Each row is a point. Any point is a mix of the corners, with weights that add up to 1. It lies inside the corners' shape when no weight is negative. Say inside or outside, and name the corners with a negative weight.
In the rows, zero is written as 128.

Corners:
(1): [133  85]
(2): [ 64 136]
(3): [151 199]
Points:
[131 176] => inside
[ 66 151] => outside (1)
[136 119] => inside
[156 189] => outside (2)
[138 158] => inside
[120 172] => inside

Corners:
(1): [ 57 136  26  32 197 150 186 128 116]
(2): [ 51 161 144 158 101 140 140 122 100]
(3): [123 151 109 141 121 128  92 145  54]
(4): [ 75  93  54  57  63  78 172  79 131]
(5): [122 146 160 112 153 141 147  76  84]
(6): [188 139 165 140 164 161 153 172 136]
(7): [162  47 139 121 185 177  53 160 142]
(8): [ 81 127 138  97 112  49 127 102 129]
(9): [144 150 132 132 110 156  39  75 125]
(10): [ 94  73  38 120 162  51  88  73 180]
Points:
[116 138 115 125 124 118  98 119  95] => inside
[106 101  98 117 141 134  91 108 124] => outside (6, 8)
[115 131 136 117 101 141 137 103 102] => outside (1, 8, 10)
[102 104  82 123 147  90 107  99 147] => inside

Corners:
(1): [158 132 125 120 110  91 119 129 135 142 133  95 142 122 115 131 134 128
 120 128]
(2): [148 111 138 118 118 138 129 138 131 145 109 109 129 142 124 125 121 133
 125 114]
(3): [174 137 120 109 127 115 122 153 154 141 112 136 130 102 129 122 129 125
 114 123]
(4): [148 110 133 157 134  61 143 128 111 127 123 152 138 152 142 115 131 108
 102 116]
(5): [111 124  92 131 122 137 117 130 107 122 128 111 121 113 116  98  93 131
 144 128]
(6): [146 135  67 137 111 151 107 126 132 131 143 143 142 131 107 129 141 130
 136 130]
(7): [137 106 112 115  99 148 115 142 111 124 128  92  98 116 126 125 114 117
 143 141]
(8): [139 143 120 154 143 133 125 149 110 135 131 155 142 121 122 145 105 110
 116 136]
(9): [150 123 140 164 142 138 104 147 142 126 122 115 113 143 145 129 142 157
 134 121]
(10): [120 164 137 117   7 119 114 119 172 146 125  72  93 131 160  84 133 126
 136 117]
(11): [126 123 103 111 140 148 160 147 118  99 123 148 136 106  96 127 120 133
 176 131]
(12): [121 103 142 113 130 140 129 132 125  83  69 102 121 103 125 126 118 148
 152 102]
(13): [125 121 127 107 142 153 100 126 123 146 144 151 154 127 133 136 140 112
 109 142]
(14): [155 130 134 169 157 137 111 139 129 136 143 140 145 131  94 116 143 127
 103 111]
(15): [130 109 138 126 139 108 144 156 133  89 114 126 116 138 132 143 123 118
 106 119]
(16): [114 155  88 117 153 150 118 130  81 139 125 139 114 127 115 114 140 126
 138 120]
(17): [145  95 134 117 120 128 178 155 115  55 104 146 142 115 112 130 127 181
 136 125]
(18): [120 102 105 122 132 143 100  96  92 149 135 143 123 116 116 157  72 125
 120 110]
(19): [126 119 138 125 107  80 128 155 141 123 115 150 143 144 101 125 124 114
 110 143]
(20): [101 134 106 123 127 151 149  76 112 149 136 125 126 126 122 128  97 123
 125 164]
(21): [179 195 119 112 152 135 119 135 144  72 119 133 147 135 100  60 157 140
 160 120]
Points:
[138 144 107 122 127 154 113 123 121 134 125 127 133 121 127 122 122 139
 136 127] => outside (4, 7, 11, 14, 15, 19)
[125 129 118 137 121 137 116 121 119 136 128 127 125 133 123 116 121 122
 133 129] => outside (1, 3, 15, 17)
[130 115 116 126 120 126 128 128 121 130 125 127 126 125 123 128 118 129
 127 128] => outside (8, 21)
[143 122 126 127 129 132 127 142 125 114 118 136 130 126 120 128 126 134
 130 119] => outside (1, 5, 20)
[129 136 118 133 123 129 110 125 124 125 122 117 124 128 125 113 122 125
 131 123] => outside (2, 3, 11, 17)
[141 142 110 127 117 126 113 124 135 151 134 129 132 132 119 113 129 123
 126 127] => outside (7, 8, 12, 15, 17)

Corners:
(1): [ 95 169 145 181 155  51 157 105 178 124  95 124 118 131 134  97 147 159
 128 141]
(2): [120  80 148 100 147  97  55 113 116 119 195 161 109 150 176 115 169 137
  68 115]
(3): [122 133 131 147 146 130  82 106 112 105 104 161  97 101 157  92 172 131
 111  87]
(4): [163 143 143 174 178 100 129 114  95 107 120 119  67 131 152  89 125 136
 168 176]
(5): [ 56 132 131 138 102 131 170 140 139 132 133  96 128 136  58 170 143 136
 137 131]
(6): [105  41 137  65 135 117 105 129 174 121 147 158  92 147 187 125  72 126
  97 139]
(7): [ 95 122  91 185 118 125 120 142 157 137 118 103 191 175 133 172 109 138
 110 143]
(8): [107 207 106 124 162  65 148 111 126 129  82 151 106 139 154  74 187 108
 160 195]
(9): [113 174 151 159 131 111 164 126  87 121 106 151 114 120 180 101 134 156
 143 148]
(10): [ 85 105 129 101 119 101 100 187 111 182 124 102 166 203  37 165 106 163
 119 114]
(11): [153 154 133 159 131 101 163 122  83 113 102 106  67 148 159   7 135 100
 188 138]
(12): [119 157 139 185 138  64 156 126 104 118  75 116  78 165 164 116 158 110
 189 174]
(13): [110  74  62 127 103 135 124 162  92 185 133 108 185 134 104 182  93 113
 131  79]
(14): [141 132 151  88 116  96  44 139 127 101 141 147 109 107 141 101 148 114
 127 125]
(15): [115  79 108 133 118 133 140 197 124 145 117  81 181 128  87 158 126 180
 118 123]
(16): [136 112 122 110 120  95  91 177 119 117 137 154  73 132 174  79 122 117
  58 116]
(17): [131 200 108 149 169 108 135 126 133 168 104  76  71 124 196  75 135  77
 184 123]
(18): [146  86 159  89 161 128  97 154  76 117 129 171 124 116 171  96 139  62
 100 117]
(19): [107  90 128 103 117 124  60 134  67 130 123  97 134  98 130 118 107 135
  91 123]
(20): [ 69  87 116 166 164  81 113 181 118  98 142  97 158 203 109 151 102 141
 168 130]
(21): [164 196 107 135 157  81 176  58 103 119  72  71 110 144 167 142 128 129
 153 144]
Points:
[115 123 124 139 141 102 125 135 117 128 117 120 112 143 147 112 127 126
 130 133] => outside (14)
[112 126 126 132 137 105 116 140 121 129 120 123 122 137 134 124 134 133
 123 131] => outside (11)
[116 137 125 147 139  82 134 158 117 138 105 110 109 147 134  98 125 131
 164 152] => outside (2, 3, 5, 7, 18, 21)
[114 122 128 136 132 101 125 133 119 125 121 124 116 147 136 112 127 139
 131 137] => outside (17, 18)
